Every row gives one point. The points of each table are mixes of a few directions, plus a little noise. Count the directions of each table, and those that both share. Where both have some left over, give the other angles between the two spaces (their principal angles), to ten degrees, smallest first.

First (7 x 3):
[[ 66 -11  67]
 [-74  12 -75]
 [  3  -1   3]
 [  6  -1   7]
 [-19   3 -19]
 [-41   7 -42]
 [ 58 -10  59]]
Second (7 x 3):
[[  3 -18  -5]
 [-53  24  56]
 [ 37  10 -35]
 [-46 -47  38]
 [ 62  42 -54]
 [ 40  25 -35]
 [-42 -36  36]]
Directions: first 1, second 2, shared 0; angles 90

First (10 x 8):
[[-12 -23 -14   4  19  16   9 -15]
 [-38 -62 -43  10  54  49  23 -43]
 [ 10  19  13  -3 -16 -14  -7  13]
 [ 12  20  14  -5 -18 -15  -8  15]
 [  9  14   9  -2 -12  -9  -5   9]
 [ 30  51  35  -7 -44 -38 -18  36]
 [ 27  45  31  -7 -39 -34 -16  31]
 [ -5  -8  -6   2   9   7   4  -7]
 [ 24  40  27  -6 -35 -30 -15  28]
 [-57 -95 -63  16  82  72  35 -65]]
Second (8 x 8):
[[ -4 -23   8  19 -26 -30  38 -36]
 [ -7  10 -28   0  11  -7 -46   9]
 [-32  16  34  15 -10  14  48  -2]
 [ 19 -38   3  22  17 -51 -22 -24]
 [-55   4   0  24 -24  -1  50  28]
 [ 23  16 -10  -7  29 -10 -75 -27]
 [-25   9  29  10  24  23  25  55]
 [ 85   6 -36 -85 -20  62 -17  -1]]
Directions: first 1, second 5, shared 0; angles 80

First (10 x 11):
[[-23 -31  18   1 -18  39 -25  11  -8  -5  31]
 [ 56 -21  28 -23  -3  -9   1  33  30   8  12]
 [-30 -24  43   7 -11  19  32  13  -5  18 -10]
 [-12 -47  51  -4 -15 -28  62   2  12   9 -23]
 [ 17  44   3 -12  52 -57  62 -15  -7  29 -45]
 [ -4   7  11  10  -3   9  13   8   4  12 -14]
 [-11  40 -28 -10  41  -9  -9 -20 -25   5   4]
 [-52  20 -17  20   3  65 -49  -2 -34   1  27]
 [ 68  87 -95  31 -11   3 -67  -2  30 -26 -19]
 [ -8 -71  -6 -19 -33 -34 -20 -25   1 -49  38]]
Second (8 x 11):
[[-27   4  25  -4  36   0  16  11   8  14  -5]
 [ 44  27  23 -54  70 -53  53  -2 -14  55 -10]
 [  6 -35   8   5 -45  34 -31   6 -24 -36  26]
 [-41   4 -22  34 -16  28 -31  -2  10 -22   2]
 [ 28  23 -21  21 -22  20 -25  11   6 -14  -9]
 [-22 -34 -17  36 -61   0  -3 -11  36 -20 -12]
 [ 42  26  54 -40  71 -32  60  32  14  58 -24]
 [-31 -15 -49   3 -28   2 -40 -44 -36 -34  30]]
Directions: first 5, second 5, shared 3; angles 30, 50

First (11 x 14):
[[  6 -15 -42  -2  28   0 -15  12 -23   4  43 -14 -19  14]
 [-42 -39  62  12  15   4 -28  16  -9 -24  25 -63  -5  -3]
 [-11   8   5  16   2 -18 -33   4  -7  10 -16   3  -7 -44]
 [ 14 -15 -33 -24   9  -3  58 -34  56   5 -12  33  -5  -1]
 [ 23 -39 -31  17   6 -57  31  -9 -37   4  35  20 -22 -31]
 [  6  28  43   3 -45 -36  20 -15   0   0 -54  32  21 -19]
 [ 22  -8 -40   3   1  31  41 -17  34   8   3  32   0 -11]
 [-22  21 -16 -14  21  -9 -15 -34  90  28 -72  38  -8 -78]
 [ 10  26  20  -9 -22 -10 -15  22 -56 -11  10 -17  15  61]
 [-12  20  35  17 -15  70 -35  31 -16 -13   8 -37  21  33]
 [  5  13  -1 -18  -1  29 -11  22 -30 -13  30 -30  10  78]]
Second (8 x 14):
[[-17 -20   6  60   8  79 -35  19  11   3  19 -19  -3 -68]
 [  9  16 -13  13  -7  28 -13  10  -9   7   1   7   5  -3]
 [ -3   3  -6  20   3  10 -22   7  -7   7   0   1  -4 -31]
 [  6 -95  24   9   9 -27  71  -1 -38 -38  87 -41 -16  34]
 [ -7 -39  11  -2  13 -66  12  -7 -22  -7  21 -11 -19 -14]
 [ -4  49  -1 -33  -6   4 -12 -12  39  11 -55  20  15  17]
 [ 21  84 -31 -46 -19 -26 -18  -9   3  23 -61  45  17  42]
 [ -4   2  10 -21  -1  -1  16  -9  22  -6 -12  -1   6  23]]
Directions: first 6, second 4, shared 4

First (9 x 20):
[[ 67  92  14 -28  45 -32 -43  95  26  24 -52  23 -89   8  29  56 -49 -67
   63  41]
 [-32 -35 -22  17 -20  22  42 -57  -5 -15  16   2  46  -3   3 -34  45  36
  -27 -42]
 [ 37  61 -12 -11  31 -15   3  38  21   4 -38  28 -42   4  41  23  -2 -31
   39  -2]
 [-29 -44   4   9 -21  12   4 -32 -16  -3  26 -20  33  -3 -25 -19   6  26
  -29  -4]
 [ 46  56  23 -23  32 -26 -48  77  15  24 -30   5 -65   3   5  43 -52 -51
   43  46]
 [-34 -44 -10  15 -24  18  28 -54 -13 -16  25  -9  46  -5 -13 -31  30  35
  -33 -26]
 [ 36  33  27 -24  19 -26 -53  67   5  22 -12  -8 -52   1 -14  38 -56 -42
   29  54]
 [-43 -62  -4  15 -29  22  23 -61 -19 -13  35 -17  55  -4 -24 -36  27  42
  -43 -24]
 [-49 -53 -21  25 -31  28  47 -76 -15 -23  31  -4  64  -5  -7 -43  52  50
  -42 -47]]
Second (8 x 20):
[[ -3  21  14 -76 -13  32  33 -13  13  17  11   0  -9 -28   2 -10  48  28
  -39 -35]
 [ -7  -8  33 -13  24 -29 -50  22 -39  18   5 -27 -22 -31 -14  21 -42  -1
    8  40]
 [ 12  43 -51  29 -22  14  43 -50  49 -43  11  17  42  30  25 -32  59 -12
   10 -58]
 [-20 -88  35  -9  16  18  30  73 -35  54 -73  36 -57   3   0  36 -39  39
  -14  42]
 [ 22 -42  10  47   1  -2  -5  85  13  25 -65  38 -42  67 -14  38 -72 -32
   32  65]
 [-20  17 -66  72  15 -17  34 -88 -15 -55  12   7  67  -9  59 -36  60  15
   23 -71]
 [ 12  37  10 -24  18 -19 -28  12  -9   5   7 -12 -19 -26   8  11  -8 -13
    9   4]
 [ -1  23  17 -29 -40   3 -56 -43  18 -21  93 -63  44 -10 -66 -27  -2 -17
  -32  10]]
Directions: first 2, second 5, shared 2

First (11 x 32):
[[ 65  -7 -22 -11  27  66  13 -39  28 -27 -27 -71  -6 -21  65 -32 -63  27
   -6   9  15   8  21   5 -18  44  29   2  36 -27  21  33]
 [ 62  -6 -20 -11  25  62  13 -38  28 -26 -25 -67  -6 -20  61 -30 -59  26
   -6   9  14   7  20   3 -16  41  27   1  33 -26  20  31]
 [-55   7  18  10 -23 -56 -11  33 -24  23  22  61   6  17 -54  27  53 -22
    5  -8 -12  -6 -18  -4  14 -37 -24  -2 -30  24 -18 -27]
 [ 87 -10 -28 -15  37  87  17 -53  37 -36 -36 -95  -8 -27  86 -43 -83  36
   -8  12  20  10  29   7 -23  58  37   1  47 -37  28  44]
 [-34   3  11   6 -14 -34  -7  20 -15  14  14  38   3  11 -33  17  33 -15
    3  -4  -8  -4 -11  -2  10 -23 -15  -1 -19  14 -12 -17]
 [ 19  -3  -7  -3   8  20   3 -11   8  -8  -8 -21  -2  -6  19 -10 -19   8
   -2   3   4   2   6   1  -4  14   8   1  10  -8   6  10]
 [ 10  -1  -2  -2   4  10   2  -6   3  -4  -4 -11   0  -3  10  -5 -10   4
   -1   1   2   1   4   1  -2   6   4   1   5  -5   4   5]
 [-33   4  11   6 -14 -33  -7  19 -14  14  13  35   4  10 -32  16  31 -14
    3  -5  -7  -4 -10  -2   9 -22 -14   0 -18  14 -11 -16]
 [-56   7  17  10 -23 -56 -10  33 -24  23  21  60   4  17 -54  27  53 -22
    5  -8 -12  -7 -18  -4  14 -38 -24  -1 -30  23 -18 -28]
 [-23   2   8   5 -10 -24  -5  13 -10  11  10  26   2   7 -24  11  22  -9
    2  -3  -6  -3  -8  -2   5 -16 -10   0 -12  10  -8 -11]
 [-42   5  14   7 -19 -44  -8  26 -19  18  17  46   4  14 -43  21  41 -18
    4  -6 -10  -5 -13  -2  11 -29 -19   0 -23  18 -14 -22]]
Second (10 x 32):
[[-30 -14 -23  44   6 -14   5  58 -32 -15   2  52  15 -41 -69  31  -2 -18
  -10  46 -50  -2 -15  26 -16  13   9  -3 -62  18 -11   3]
 [ 15   7  11 -22  -3   7  -2 -29  17   7   0 -26  -6  20  34 -15   1  10
    4 -23  24   0   7 -11   8  -5  -4   1  30  -9   6  -2]
 [ 39  16  28 -57  -9  17  -6 -75  39  19  -1 -68 -19  51  87 -37   2  23
   11 -58  61   1  18 -32  19 -17 -12   5  78 -23  15  -7]
 [ 32  14  23 -46  -7  13  -5 -62  33  14  -2 -56 -15  42  71 -34   2  18
   10 -47  52   0  16 -25  15 -13 -10   4  65 -20  11  -5]
 [-36 -16 -26  55   8 -15   7  73 -38 -19   2  66  18 -51 -83  37   0 -22
  -11  56 -60   0 -17  31 -17  17  11  -3 -76  24 -13   5]
 [-12  -4  -9  19   5  -6   3  26 -13  -5  -1  22   7 -15 -30  12   1  -8
   -5  19 -21  -1  -6  11  -6   5   4  -3 -26   8  -4   2]
 [-12  -6  -8  18   2  -6   4  24 -12  -6   1  21   6 -17 -28  12  -2  -7
   -4  19 -20   0  -6  12  -5   5   4  -1 -26   7  -5   2]
 [ 32  13  22 -45  -6  14  -6 -59  31  15  -2 -56 -15  42  70 -31   2  18
    8 -47  49   2  15 -25  15 -13  -9   4  65 -19  11  -6]
 [-15  -5 -10  22   2  -6   3  30 -17  -6   1  26   7 -19 -34  16   1  -8
   -5  23 -24  -1  -9  11  -6   6   5  -2 -30  10  -5   1]
 [-11  -6  -6  14   2  -3   2  18  -9  -4   1  15   3 -11 -20   9   0  -5
   -2  14 -13   0  -4   8  -4   3   2  -2 -18   4  -3  -1]]
Directions: first 1, second 1, shared 0; angles 60

First (11 x 32):
[[-37 -24  13 -62  46 -14 -49  36 -10   8  14  61  -7  -7  26 -52 -22 -30
   12  46  25 -23 -43 -54  34  18  59  28 -31   4  30  26]
 [  4   3  -1   7  -4   1   5  -4   1  -1  -2  -7   1   1  -2   5   2   3
   -1  -5  -3   2   5   6  -3  -2  -6  -3   3  -1  -3  -3]
 [-26 -17   9 -42  31  -9 -34  24  -7   6   9  41  -5  -5  18 -35 -15 -20
    8  31  18 -16 -29 -36  23  12  40  19 -21   3  20  18]
 [-12  -8   4 -21  15  -5 -16  12  -3   3   4  20  -3  -2   9 -17  -8  -9
    4  15   8  -7 -14 -18  11   6  20   9 -10   1  10   8]
 [ -9  -6   3 -15  11  -3 -11   8  -3   2   3  14  -2  -2   6 -12  -5  -7
    3  11   6  -6 -10 -12   8   4  13   7  -7   1   7   6]
 [ 34  22 -12  57 -41  13  45 -32   9  -8 -13 -55   7   7 -24  47  20  27
  -10 -42 -23  21  39  49 -31 -17 -54 -26  28  -4 -27 -24]
 [-41 -27  15 -69  50 -15 -54  39 -11   9  15  67  -9  -8  29 -57 -25 -33
   13  50  28 -25 -48 -59  37  20  65  32 -34   5  33  29]
 [-20 -12   7 -32  23  -7 -26  18  -6   4   8  32  -4  -4  13 -26 -12 -16
    6  24  13 -11 -22 -28  18   9  31  15 -16   2  15  14]
 [ 55  36 -19  93 -68  21  73 -53  15 -12 -20 -91  12  10 -38  77  33  44
  -17 -68 -37  34  64  80 -51 -28 -88 -43  45  -6 -45 -39]
 [ -1  -1   0  -2   1  -1  -2   1   0   0   0   2   0   0   1  -2   0  -1
    0   2   1  -1  -1  -2   1   0   2   1  -1   0   1   1]
 [ 52  34 -18  87 -63  19  68 -49  14 -12 -19 -84  11  10 -35  72  31  42
  -15 -63 -34  32  59  75 -47 -26 -82 -39  42  -6 -42 -37]]
Second (8 x 32):
[[ -2  12 -38   4  38  53 -39  -6  -1  29 -59 -53   6  22  21  67   6 -16
   15   2 -12  32 -40 -13  32 -28  41  15  10 -25  11  42]
 [ 21  -4   9  45 -36 -24  44   7  -8  14   1 -63  12  46 -40  -9  17   3
   12 -54 -30   9  -3  33  -3 -20 -41  25 -20  -1   8 -35]
 [-24 -35  15 -74  21 -15  -8  73  -5  39  46  31  14  54 -24 -94  -3 -16
   10  -5  -5 -55  -9 -19  56  26  20  50 -23   3 -15 -20]
 [  0  29 -15  -6  10  18 -24 -28   9 -29 -14  42  -9 -68  17  39  -2  30
  -21  25  14  14  31 -10 -34  -3   2 -40  36   4 -28  23]
 [ -9   2  21  23   2 -45 -17 -16 -17 -28 -13  23 -16 -45  14  -2 -12  -8
   10  20  15  26 -39 -29 -29 -17  15   7 -38  12  55  17]
 [ 15   3   9  26 -30 -17  32  -8   0  -9  12 -13   2   3 -20  -6   7  13
   -4 -23  -9   1  20  23 -20  -2 -35  -7   0   5  -7 -25]
 [ 14  29  -9  -5 -11 -17   4  27  -4   7   0   3  18 -16 -63 -10  26  57
  -10 -52 -36   4  39  11 -22 -34 -40  18  18   8 -59 -21]
 [-14 -34   7 -13   4  48   7 -50  26 -22  28  30 -26   4  95  14 -41 -61
  -11  86  61 -33   1   2  20  78  39 -69  17  -9  34  17]]
Directions: first 1, second 5, shared 1
